Each row of a before or after table is a point. The points were changed in one or more steps. Then noise was added and the rows were shuffled. The steps act on columns, c1 being the first. Write out the steps. A step turns or swaps two columns, mirrors them in a line or flattens them onto one, adds a multiple of one to another, or multiplies or shifts one. Angles are multiples of 10 degrees, from the lower column toward the higher: turns from -170 to 170, lines from 10 to 170 but not 90. Use the fewest steps. Two steps may share a column if one is a turn and the other turns, adds or multiplies; they go together, in the order done. Otherwise the lowest column goes first.

Before (9 x 2):
[[-0.19, -0.40],
[-0.03, +0.13],
[+0.17, -0.11],
[+0.27, -0.37],
[+0.01, +0.19],
[+0.23, -0.18],
[+0.27, -0.32],
[+0.44, -0.68],
[-0.03, +0.23]]
After, 9 rows:
[[-0.15, -0.43],
[-0.79, -0.23],
[-0.43, -0.08],
[-0.20, +0.03],
[+0.14, +0.17],
[-0.38, -0.08],
[+0.12, +0.04],
[-0.31, +0.00],
[+0.18, +0.20]]
Steps: mirror c1 and c2 in the line at 70 degrees

Before (9 x 6):
[[-0.24, +0.36, -0.25, -0.33, +0.10, -0.33],
[-0.04, -0.14, -0.24, -0.04, +0.19, +0.21],
[-0.04, -0.20, -0.16, -0.07, +0.25, -0.27],
[+0.23, -0.14, -0.05, +0.13, -0.08, -0.19],
[+0.11, -0.09, -0.23, +0.28, -0.39, -0.28],
[-0.43, -0.21, -0.09, -0.33, +0.03, -0.03],
[-0.53, +0.25, -0.10, +0.01, +0.26, -0.15],
[+0.28, +0.09, +0.26, +0.51, -0.28, -0.81],
[+0.32, +0.42, +0.48, +0.31, -0.44, -0.63]]
After, 9 rows:
[[-0.65, +0.41, +0.40, -0.32, -0.31, +0.25],
[+0.31, +0.24, -0.28, -0.03, +0.16, +0.44],
[-0.28, -0.08, -0.05, -0.31, -0.43, +0.11],
[-0.33, -0.18, +0.05, -0.15, -0.06, -0.02],
[-0.06, +0.34, -0.43, +0.33, -0.06, +0.39],
[-0.13, -0.19, -0.13, +0.07, +0.23, +0.23],
[+0.31, -0.20, -0.02, +0.33, +0.04, +0.31],
[-0.72, +0.10, +0.27, -0.52, -0.20, +0.44],
[+0.15, -0.13, -0.22, +0.02, +0.12, -0.14]]
Steps: turn c1 and c6 by -140 degrees; add -0.5 times c2 to c3; turn c3 and c5 by 20 degrees; multiply c4 by -1
